Each point is reached from the start by the listed moves, each made 0, 1 or 2 times, or once backwards (-1), plus a little noise. Is the number of moves made odd or even? Then give how often each move was made.

Moves:
(1): | +0.05 | -0.02 | +0.20 |
(2): | -0.20 | +0.09 | +0.27 |
Start: | +0.08 | +0.09 | +0.12 |
Points:
| -0.02 | +0.14 | +0.80 | -> odd (2, 1)
| +0.38 | -0.03 | +0.25 | -> odd (2, -1)
| -0.22 | +0.23 | +1.06 | -> even (2, 2)
| +0.09 | +0.09 | +0.12 | -> even (0, 0)

Moves:
(1): | +0.33 | -0.06 | +0.05 | +0.12 | +0.03 | -0.07 | +0.08 | +0.09 | +0.11 |
(2): | +0.29 | +0.25 | +0.05 | +0.07 | +0.11 | +0.03 | -0.04 | -0.07 | -0.14 |
(3): | +0.04 | -0.16 | +0.27 | -0.11 | -0.11 | +0.00 | -0.13 | -0.05 | -0.02 |
(4): | -0.15 | +0.26 | -0.05 | +0.37 | -0.19 | -0.06 | +0.17 | -0.13 | +0.41 |
(5): | -0.01 | -0.05 | -0.11 | +0.08 | +0.32 | +0.03 | -0.04 | -0.02 | +0.16 |
(6): | -0.06 | -0.12 | +0.06 | +0.27 | -0.12 | +0.09 | -0.02 | +0.01 | -0.27 |
(7): | +0.05 | -0.07 | +0.22 | +0.00 | +0.12 | -0.04 | +0.39 | +0.17 | -0.03 |
(8): | +0.12 | +0.17 | +0.17 | +0.22 | +0.12 | +0.03 | -0.11 | +0.29 | +0.09 |
(9): | +0.14 | -0.18 | -0.20 | +0.00 | -0.19 | +0.46 | +0.10 | -0.24 | +0.49 |
Start: | +0.24 | +0.01 | -0.03 | -0.12 | -0.08 | -0.04 | -0.04 | +0.02 | -0.19 |
Points:
| +0.47 | -0.40 | -0.52 | +0.37 | +0.00 | +0.97 | +0.63 | -0.27 | +0.67 | -> even (0, 0, -1, 0, 1, 1, 1, 0, 2)
| +0.73 | -1.28 | +0.69 | +0.26 | +0.60 | +0.00 | +0.53 | +0.64 | -0.55 | -> odd (2, -1, 1, -1, 2, 2, 2, 0, 0)
| +0.86 | -0.15 | -0.25 | +0.47 | -0.28 | +0.26 | -0.18 | -0.40 | +1.12 | -> odd (2, 0, 1, 1, 1, 0, -1, 0, 1)
| +0.98 | +0.46 | +0.10 | -0.59 | +0.04 | +0.51 | -0.33 | -0.04 | -0.29 | -> even (-1, 2, 0, -1, -1, -1, 0, 1, 1)

Moves:
(1): | +0.24 | +0.00 | -0.17 | -0.12 | +0.18 | +0.18 | -0.01 | +0.06 | -0.06 | -0.07 | -0.07 | -0.03 | +0.04 | +0.12 | -0.04 | +0.00 | -0.01 | +0.17 | -0.23 | -0.02 |
(2): | -0.01 | +0.08 | +0.05 | -0.07 | -0.01 | +0.02 | +0.20 | -0.01 | -0.28 | -0.24 | +0.46 | +0.33 | +0.08 | +0.01 | +0.04 | +0.07 | +0.12 | -0.10 | +0.01 | +0.04 |
(3): | +0.06 | +0.11 | +0.38 | -0.04 | +0.00 | +0.21 | -0.18 | -0.14 | +0.31 | -0.01 | -0.04 | +0.11 | +0.06 | +0.14 | -0.04 | +0.05 | -0.10 | -0.02 | -0.11 | -0.20 |
(4): | +0.06 | +0.08 | -0.01 | +0.29 | -0.01 | +0.03 | +0.12 | -0.09 | +0.05 | +0.09 | -0.01 | -0.05 | +0.10 | -0.13 | -0.03 | +0.01 | +0.18 | +0.02 | +0.09 | -0.15 |
(5): | +0.04 | +0.10 | +0.20 | +0.00 | +0.29 | +0.01 | +0.07 | -0.03 | +0.00 | +0.04 | +0.06 | -0.15 | +0.18 | -0.06 | +0.08 | -0.03 | -0.09 | -0.01 | -0.07 | +0.25 |
(6): | -0.12 | +0.09 | -0.07 | -0.12 | +0.12 | +0.16 | +0.16 | +0.17 | -0.14 | +0.14 | +0.03 | -0.04 | -0.07 | +0.16 | -0.07 | +0.31 | +0.04 | -0.15 | +0.15 | -0.10 |
(7): | +0.21 | +0.12 | -0.18 | -0.26 | -0.19 | +0.04 | +0.36 | -0.08 | +0.16 | -0.02 | -0.20 | -0.01 | -0.02 | -0.17 | -0.17 | -0.14 | -0.02 | +0.14 | -0.01 | +0.08 |
(8): | -0.06 | -0.19 | +0.07 | +0.19 | -0.11 | +0.10 | +0.07 | +0.22 | +0.08 | -0.06 | +0.10 | +0.07 | -0.18 | -0.17 | -0.15 | +0.16 | -0.05 | +0.17 | -0.19 | -0.05 |
(9): | -0.11 | +0.03 | -0.12 | +0.10 | +0.06 | +0.01 | -0.08 | +0.09 | +0.21 | +0.01 | +0.13 | +0.02 | +0.08 | -0.02 | +0.06 | -0.15 | -0.02 | +0.06 | +0.09 | +0.02 |
(10): | -0.01 | +0.09 | -0.09 | +0.09 | +0.03 | -0.14 | +0.03 | -0.03 | +0.13 | -0.01 | +0.08 | -0.14 | +0.00 | -0.25 | +0.16 | +0.12 | -0.09 | -0.22 | -0.16 | -0.17 |
(11): | +0.17 | -0.21 | +0.06 | -0.08 | -0.11 | -0.04 | +0.05 | -0.13 | -0.12 | +0.05 | +0.26 | -0.15 | -0.03 | +0.06 | -0.09 | -0.04 | +0.01 | +0.02 | -0.01 | -0.07 |
(12): | +0.00 | -0.01 | +0.06 | +0.18 | +0.20 | +0.01 | +0.32 | +0.07 | +0.15 | -0.05 | -0.05 | +0.19 | -0.13 | +0.05 | -0.13 | -0.08 | -0.36 | -0.07 | +0.12 | -0.11 |
(13): | +0.11 | +0.06 | +0.03 | -0.10 | -0.23 | +0.16 | +0.00 | +0.09 | -0.07 | +0.15 | -0.10 | +0.09 | +0.31 | -0.14 | -0.06 | -0.29 | -0.09 | +0.03 | -0.11 | +0.05 |
(14): | -0.02 | +0.04 | +0.06 | +0.04 | -0.05 | -0.17 | +0.08 | +0.14 | +0.01 | +0.06 | +0.06 | -0.12 | +0.12 | +0.14 | -0.05 | -0.07 | +0.06 | +0.11 | -0.12 | -0.08 |
(15): | +0.16 | -0.02 | +0.09 | +0.14 | -0.10 | -0.10 | +0.07 | -0.03 | +0.11 | +0.08 | +0.04 | +0.18 | -0.11 | +0.01 | +0.38 | +0.15 | +0.04 | +0.39 | +0.01 | -0.20 |
(16): | -0.18 | -0.13 | -0.22 | -0.06 | +0.13 | -0.03 | +0.16 | -0.02 | +0.12 | -0.27 | -0.05 | +0.06 | +0.21 | -0.02 | +0.02 | +0.36 | +0.04 | -0.02 | +0.19 | -0.19 |
(17): | +0.07 | -0.11 | +0.06 | +0.04 | +0.05 | -0.07 | -0.04 | +0.06 | +0.14 | +0.31 | -0.09 | +0.28 | +0.11 | -0.05 | -0.12 | +0.03 | +0.36 | -0.31 | -0.07 | +0.10 |
(18): | +0.02 | +0.20 | -0.05 | +0.02 | +0.04 | -0.20 | -0.28 | -0.17 | -0.04 | +0.22 | -0.07 | +0.17 | +0.05 | -0.14 | -0.13 | +0.04 | -0.24 | +0.28 | -0.03 | -0.06 |
Start: | -0.31 | -0.09 | +0.01 | -0.19 | -0.01 | -0.32 | +0.12 | +0.36 | -0.03 | +0.01 | +0.30 | -0.06 | -0.04 | -0.30 | -0.06 | -0.22 | -0.16 | +0.19 | -0.13 | -0.42 |
Points:
| -0.87 | +0.95 | -0.03 | +0.09 | +0.57 | -0.77 | +0.70 | +0.05 | -0.52 | +0.11 | +1.14 | +0.39 | +0.63 | -0.16 | +0.63 | +1.25 | +0.83 | +0.16 | +0.75 | -0.90 | -> even (-1, 2, 0, 2, 1, 2, 0, -1, 0, 0, -1, -1, -1, 1, 1, 1, 0, 1)
| +0.65 | +0.83 | +0.38 | -1.06 | +0.01 | +0.01 | -0.46 | -0.91 | +0.77 | +1.11 | +0.25 | -0.09 | +1.42 | -1.03 | -0.92 | -1.19 | -0.32 | +0.27 | -0.32 | +0.07 | -> odd (0, 0, 2, 1, 2, 0, 2, -1, 2, 0, 2, -1, 1, -1, -1, 0, 1, 2)
| +0.86 | -0.13 | -0.57 | -0.33 | +0.23 | -0.29 | +1.42 | +0.98 | +0.40 | +0.81 | +0.14 | +1.05 | -0.30 | -0.95 | -0.68 | -0.21 | -1.32 | +1.97 | -0.82 | -0.50 | -> even (2, 0, -1, -1, 1, 1, 2, 2, 1, 0, 1, 2, 1, 0, 2, 0, 1, 2)
| -0.13 | +0.59 | -0.03 | -1.36 | +1.06 | +0.53 | +0.93 | +0.47 | -0.52 | -0.77 | +0.28 | +1.01 | +0.41 | +0.27 | -0.98 | +0.35 | -0.80 | +0.20 | -0.38 | -0.13 | -> even (2, 2, 1, -1, 1, 1, 1, 0, -1, -1, -1, 1, 0, 0, -1, 1, 0, 1)

Moves:
(1): | +0.13 | -0.01 | +0.11 | -0.02 | -0.03 | +0.02 | +0.04 | -0.09 | -0.05 | +0.05 | +0.02 | +0.04 | +0.03 | +0.04 | +0.00 | -0.16 | +0.03 | -0.05 | -0.06 | -0.04 | -0.08 | -0.09 | +0.03 | +0.10 |
(2): | -0.01 | -0.16 | -0.01 | +0.03 | +0.06 | +0.00 | -0.10 | +0.11 | -0.05 | -0.01 | -0.05 | +0.03 | +0.11 | +0.02 | -0.11 | +0.06 | -0.09 | -0.01 | +0.05 | +0.04 | -0.01 | -0.03 | +0.04 | -0.03 |
(3): | +0.00 | -0.05 | +0.04 | +0.13 | +0.03 | -0.03 | -0.14 | +0.18 | +0.05 | +0.12 | -0.02 | -0.02 | -0.03 | -0.09 | -0.19 | +0.04 | +0.05 | +0.05 | -0.03 | -0.10 | -0.05 | +0.00 | +0.00 | +0.08 |
(4): | -0.12 | +0.13 | +0.21 | +0.19 | -0.14 | +0.00 | +0.00 | -0.12 | +0.20 | +0.03 | +0.07 | -0.14 | +0.12 | +0.00 | +0.25 | -0.01 | +0.01 | +0.18 | -0.04 | +0.13 | -0.01 | -0.02 | +0.00 | +0.06 |
(5): | -0.01 | +0.06 | -0.06 | -0.02 | +0.12 | +0.09 | -0.04 | +0.12 | -0.07 | -0.11 | +0.21 | +0.01 | -0.10 | -0.31 | -0.06 | +0.07 | -0.14 | -0.02 | -0.04 | +0.00 | -0.04 | +0.07 | +0.18 | +0.10 |
(6): | +0.03 | +0.07 | -0.03 | -0.10 | -0.08 | +0.02 | -0.20 | -0.15 | +0.18 | +0.02 | -0.07 | -0.05 | +0.10 | +0.01 | +0.12 | -0.02 | +0.05 | +0.14 | +0.08 | -0.03 | +0.06 | -0.11 | -0.14 | +0.05 |
(7): | -0.06 | +0.01 | +0.04 | +0.11 | +0.06 | +0.08 | -0.09 | -0.10 | +0.02 | -0.14 | -0.12 | -0.02 | +0.18 | -0.07 | -0.02 | -0.06 | +0.10 | -0.05 | +0.11 | -0.13 | -0.02 | +0.00 | +0.00 | +0.03 |
(8): | -0.15 | -0.07 | -0.05 | -0.04 | -0.10 | +0.20 | +0.03 | -0.09 | -0.23 | -0.06 | +0.03 | -0.08 | +0.09 | +0.05 | +0.10 | -0.06 | +0.03 | +0.03 | +0.11 | +0.01 | -0.09 | -0.05 | +0.04 | +0.06 |
(9): | +0.03 | -0.15 | -0.02 | +0.01 | -0.04 | -0.07 | +0.09 | -0.01 | -0.02 | -0.03 | +0.01 | -0.08 | -0.10 | +0.01 | +0.08 | +0.10 | -0.01 | +0.02 | -0.11 | -0.10 | +0.13 | -0.03 | +0.06 | +0.00 |
(10): | +0.04 | +0.01 | +0.05 | +0.07 | +0.06 | -0.05 | -0.02 | +0.02 | +0.02 | -0.02 | +0.08 | +0.09 | -0.12 | -0.03 | +0.06 | +0.05 | +0.09 | -0.07 | -0.07 | -0.03 | -0.09 | -0.02 | +0.00 | -0.05 |
(11): | -0.06 | +0.07 | -0.05 | +0.05 | -0.01 | +0.16 | -0.08 | +0.07 | -0.03 | -0.03 | -0.02 | +0.16 | +0.16 | -0.05 | +0.11 | +0.00 | -0.10 | -0.01 | +0.02 | +0.05 | +0.05 | -0.12 | -0.10 | +0.03 |
(12): | +0.07 | -0.13 | +0.04 | -0.05 | -0.12 | -0.07 | +0.03 | +0.07 | +0.01 | -0.17 | +0.19 | -0.01 | +0.30 | -0.06 | -0.10 | +0.01 | -0.02 | -0.10 | -0.16 | -0.10 | -0.22 | +0.02 | -0.12 | +0.26 |
(13): | +0.06 | +0.05 | -0.13 | +0.06 | +0.12 | +0.00 | +0.21 | -0.08 | +0.07 | -0.07 | +0.08 | +0.00 | +0.13 | +0.04 | +0.08 | +0.20 | +0.11 | +0.05 | +0.00 | -0.02 | -0.02 | -0.09 | +0.04 | +0.00 |
(14): | -0.05 | +0.04 | +0.23 | +0.01 | -0.03 | +0.06 | -0.08 | +0.08 | -0.15 | -0.02 | +0.08 | +0.16 | +0.01 | +0.03 | +0.00 | +0.16 | +0.27 | +0.03 | +0.08 | +0.03 | +0.09 | -0.02 | -0.23 | -0.10 |
(15): | -0.01 | +0.11 | -0.03 | -0.08 | -0.02 | -0.04 | +0.08 | +0.09 | +0.00 | +0.09 | -0.01 | +0.04 | +0.15 | +0.07 | -0.01 | +0.03 | +0.04 | -0.09 | +0.12 | -0.04 | -0.02 | -0.06 | +0.01 | +0.10 |
(16): | -0.18 | +0.07 | +0.03 | -0.03 | -0.19 | -0.23 | +0.02 | -0.16 | -0.02 | +0.06 | +0.12 | +0.10 | +0.12 | -0.06 | -0.04 | -0.01 | +0.00 | +0.08 | +0.07 | -0.12 | +0.05 | -0.10 | -0.12 | -0.11 |
(17): | +0.13 | -0.21 | -0.05 | +0.14 | +0.12 | -0.17 | -0.03 | +0.03 | -0.08 | +0.13 | -0.02 | -0.02 | +0.03 | -0.14 | -0.08 | +0.10 | +0.13 | -0.16 | +0.04 | +0.20 | +0.21 | -0.06 | +0.05 | +0.02 |
(18): | +0.12 | -0.02 | -0.14 | +0.03 | +0.04 | +0.12 | -0.01 | -0.07 | +0.14 | -0.11 | -0.06 | +0.09 | -0.01 | -0.06 | +0.14 | -0.06 | -0.15 | +0.01 | +0.11 | -0.17 | +0.10 | -0.11 | -0.20 | -0.15 |
(19): | -0.18 | +0.02 | +0.02 | -0.01 | -0.06 | -0.06 | +0.02 | +0.03 | +0.15 | +0.09 | +0.11 | -0.10 | +0.15 | -0.21 | +0.08 | -0.04 | -0.10 | +0.14 | -0.08 | -0.05 | -0.12 | -0.05 | +0.01 | -0.13 |
(20): | +0.16 | +0.02 | +0.04 | -0.10 | -0.15 | +0.01 | +0.04 | -0.05 | +0.08 | +0.04 | +0.01 | +0.15 | -0.03 | -0.03 | +0.09 | +0.05 | -0.02 | -0.13 | -0.01 | +0.05 | +0.09 | +0.03 | +0.02 | +0.01 |
(21): | +0.12 | +0.02 | -0.01 | +0.03 | -0.10 | +0.00 | +0.03 | -0.12 | -0.13 | -0.15 | -0.07 | +0.00 | +0.08 | +0.08 | +0.07 | +0.04 | +0.00 | -0.13 | +0.05 | +0.06 | -0.01 | +0.12 | +0.01 | -0.08 |
(22): | +0.06 | -0.03 | +0.08 | +0.08 | -0.08 | +0.04 | -0.06 | +0.18 | +0.02 | -0.21 | -0.03 | +0.17 | -0.13 | +0.13 | -0.04 | -0.09 | +0.03 | +0.14 | -0.08 | +0.00 | +0.04 | +0.07 | +0.04 | -0.05 |
(23): | +0.03 | -0.09 | +0.04 | -0.11 | +0.08 | -0.02 | +0.08 | -0.04 | +0.00 | +0.10 | -0.07 | -0.09 | -0.07 | -0.10 | -0.01 | +0.11 | +0.00 | +0.09 | +0.04 | +0.12 | -0.07 | -0.20 | -0.13 | -0.03 |
(24): | +0.02 | -0.08 | -0.04 | +0.10 | +0.14 | -0.12 | +0.01 | -0.04 | -0.05 | +0.00 | -0.10 | +0.15 | +0.02 | -0.03 | +0.00 | -0.03 | -0.03 | +0.15 | -0.05 | +0.04 | -0.05 | +0.16 | -0.04 | +0.07 |
Start: | +0.08 | +0.12 | -0.04 | +0.00 | +0.11 | +0.13 | +0.07 | -0.09 | -0.12 | +0.05 | -0.12 | +0.04 | -0.09 | +0.12 | +0.05 | -0.03 | +0.11 | -0.09 | -0.02 | +0.15 | +0.18 | +0.02 | -0.09 | -0.09 |
Points:
| -0.41 | +0.82 | +0.05 | -0.54 | -0.23 | +1.18 | +0.45 | +0.14 | -0.24 | -0.08 | +0.70 | +0.14 | +0.13 | -0.32 | +1.07 | +0.65 | +0.58 | +0.35 | +0.18 | +0.47 | +0.55 | -0.49 | +0.33 | -0.09 | -> odd (0, -1, -1, 0, 2, 1, 0, 2, 1, -1, 1, -1, 2, 2, 1, -1, 0, -1, 2, 2, -1, 1, 0, -1)
| -0.41 | -0.20 | +0.78 | +0.07 | -0.74 | -0.36 | +0.02 | -1.23 | +0.36 | +0.53 | +0.40 | -0.21 | +0.96 | -0.64 | +1.07 | +0.57 | +0.78 | +0.63 | +0.37 | +0.27 | +0.08 | -1.25 | -0.59 | -0.40 | -> odd (1, 2, 0, 2, 0, 2, 1, 2, 1, 2, -1, 0, 1, 1, 0, 2, 1, 0, 2, 2, 0, 0, 2, 0)
| -0.31 | +0.23 | +0.68 | +0.12 | -0.56 | +0.22 | -0.17 | -0.15 | -0.83 | +0.19 | -0.23 | +1.32 | +0.40 | +0.54 | +0.35 | -0.27 | +0.45 | +0.71 | +0.34 | +0.53 | +0.28 | -0.61 | -1.04 | -0.87 | -> even (2, 1, 0, 0, -1, 0, -1, 1, -1, 0, 2, -1, 0, 2, 0, 2, 0, 0, 1, 0, 1, 2, 1, 1)
| +1.08 | +0.04 | +0.55 | +0.46 | +0.19 | +1.07 | -0.21 | -1.20 | -0.18 | -0.48 | -0.22 | +0.67 | +0.80 | -0.20 | +1.10 | +0.43 | +1.49 | -0.14 | +0.48 | +0.44 | -0.10 | -0.83 | -1.21 | +0.55 | -> odd (2, -1, 1, 1, 0, 2, 2, 2, -1, 2, 1, 1, 2, 2, -1, -1, 1, 1, -1, 2, 1, 0, 2, 1)
| -0.33 | +0.21 | +0.07 | +0.63 | +0.60 | +1.13 | -0.92 | +0.71 | -0.85 | -0.81 | +0.07 | +1.19 | -0.52 | -0.36 | -0.02 | -0.05 | +0.16 | +0.58 | +0.34 | -0.32 | -0.19 | +0.33 | -0.84 | -0.07 | -> even (-1, 0, 2, 0, 2, 0, 0, 2, -1, 2, 1, 0, -1, 2, 0, 0, -1, 2, -1, -1, 0, 1, 0, 2)
| +1.05 | -0.91 | +0.26 | -0.30 | -0.76 | -0.71 | +0.13 | -1.08 | +0.51 | -0.01 | -0.17 | -0.59 | +0.80 | -1.05 | +0.15 | -0.17 | -0.18 | -0.72 | -0.29 | -0.19 | +0.33 | -0.65 | -0.41 | -0.05 | -> even (2, 0, 0, 0, 0, 1, 2, -1, 2, -1, -1, 2, -1, -1, -1, 1, 2, 1, 2, 2, 2, 0, 2, -1)
| +0.20 | +0.05 | -0.58 | +0.06 | +0.28 | +0.13 | +0.23 | -1.26 | -0.43 | +0.29 | -0.67 | +0.26 | +1.47 | +0.04 | +0.74 | -0.04 | +0.90 | +0.14 | +1.34 | -0.06 | +0.31 | -1.22 | -1.04 | -0.72 | -> even (2, 0, 0, -1, -1, 2, 1, 2, -1, 0, 0, -1, 2, 1, 2, 1, 2, 2, 2, -1, 2, 0, 1, 1)
| -0.03 | -0.01 | +0.19 | +0.25 | +0.66 | +0.62 | -0.17 | -0.45 | -0.25 | +0.41 | -0.58 | +0.06 | +0.39 | -0.28 | +0.76 | +0.99 | +0.81 | +0.29 | +0.79 | +1.05 | +0.63 | -0.60 | -0.71 | -0.25 | -> even (-1, 1, 0, 1, 0, 1, 1, 1, 0, 0, 1, -1, 1, 2, 0, -1, 1, 0, 0, 1, 0, -1, 2, 1)
| +0.11 | -0.83 | +0.48 | +1.26 | +1.00 | +0.32 | -0.54 | +0.28 | +0.34 | +0.12 | -0.62 | +0.30 | +1.22 | -0.83 | -0.07 | +0.09 | +0.65 | +0.96 | +0.17 | +0.25 | -0.01 | -0.79 | -1.37 | -0.11 | -> even (1, 1, 2, 1, -1, 0, 2, 0, -1, -1, 1, 1, 1, 2, -1, -1, 2, 2, 2, -1, -1, 1, 2, 2)
| +1.35 | -0.30 | -0.08 | +0.05 | -0.17 | -0.44 | +0.18 | -0.47 | -0.17 | -0.25 | -0.13 | +0.26 | +0.87 | +0.64 | +0.15 | +0.63 | +0.65 | -0.80 | -0.16 | +0.19 | +0.55 | -0.11 | +0.21 | +0.61 | -> even (2, 2, 0, 0, 0, 2, 0, -1, 2, 0, 0, 1, 2, 0, 1, 0, 1, -1, -1, 1, 2, 0, -1, 0)
